Each row is a point. Examples show where two turns around zero, p and q, send a point. Where does a point land after both, in the order given? Backwards means that the second turn is done in reverse. Each puzzle has new turns, and all numbers are rounded.

Turn p:
[-7  7] => [-9  3]
[32 16] => [21 29]
[ 4 18] => [-5 18]
[-43 -48] => [-16 -62]
[15  8] => [10 14]
Turn q:
[-31  27] => [-41  -3]
[ 11 -10] => [15  1]
[0 9] => [-6  6]
[-33 -18] => [-10 -36]
[52 -9] => [43 31]
Where do these land?
p, then q backwards: [-15   9] => [-11  13]
q, then p: [-17  43] => [-46  -4]
q, then p: [  1 -36] => [ 35 -10]
q, then p backwards: [ 31 -17] => [35 -6]

Turn p:
[  5 -54  28] => [-33 -52  -3]
[-16  27 -26] => [ 12  37 -12]
[  2 -23 -34] => [  8  -9 -39]
[-8 26  7] => [ 1 22 17]
[17 24 25] => [11  1 37]
Turn q:
[32  4  9] => [20 19 19]
[-57 -38 -49] => [-16 -76 -34]
[  5 -10   9] => [-2 -1 14]
[ 1  8 25] => [-14  20  10]
[ 17   6 -19] => [25  1 -6]
[ 1 30 25] => [-13  37  -4]
Where do these land?
q, then p: [-29 -26 -20] => [-21 -21 -32]
q, then p: [ 6 -5 12] => [-7  2 12]
p, then q: [-29 -27 -38] => [ 21 -27 -43]
q, then p: [-13  13  44] => [-21  40  14]
p, then q: [45 11 -5] => [23  8 39]
p, then q: [21 34  7] => [ 4 33 23]

Turn p:
[ 10  29 -42 -45 -36 -27] => [ 51  29 -18 -51 -18   2]
[-13 -26  17  49   8  -4] => [-45 -20 -14  28  -6 -13]
[ -8  26  16 -32  -7 -23] => [ 11  39  20 -17  -6 -15]
[ 37  29  -2 -14 -10   0] => [ 47   9   6   8 -10  -3]
[ -1 -21 -26  41  38   7] => [-18 -37 -33  18  34  -8]
[-33  10  38   8   1  39] => [-33  23  25  30   8  32]
[  1 -45   0  37   5  19] => [-32 -47 -10  18  -3  10]
[  7  -2  -2 -44   1 -12] => [ 19   5  24 -34   3  -6]
Turn q:
[-26  -6  21  -2  -6  38] => [-25   2  25  -8  21  30]
[  9   3 -22 -25  39 -29] => [  5 -18 -46 -15   4 -30]
[ 11   7 -13 -12  11 -46] => [ 10  -1 -25  -4 -14 -42]
[-54  25  10  14 -20  37] => [-54  28  20  18  13  32]
[-17  -2  49  27 -17  22] => [-2 31 47  3 25 18]
[ 21  -4 -16  -3  25  -5] => [ 20 -15 -27  -2   3  -3]
[ 39 -15 -39  34  12 -21] => [ 47 -22 -23  39 -14 -10]
[-31 -26  27 -33 -45  10] => [-37 -11  56 -28 -11  -1]
[ 48  19 -17   1   2  -6] => [ 36   6 -28  -2 -28   7]
Where do these land?
p, then q backwards: [-26  -8  44 -73  24 -13] => [-26 -19  81 -16 -31  -1]
p, then q: [ 21  22  -8  28 -32  -7] => [ 13   1   1  31 -40  10]
p, then q: [ 42   9  17   6 -10  32] => [40  6 29 15  1 23]
p, then q backwards: [ 18 -32   3 -17  -3  -9] => [  8 -30   1 -25 -13  -5]
q, then p: [-21  -9 -24  36 -15  14] => [-33  -9 -17  36  -5   7]
q, then p: [-48   7 -10  33  41 -19] => [-25   2 -43  12  43 -34]
q, then p: [ 15  11 -22 -13  -4   3] => [  7  -6 -13 -14 -14  20]
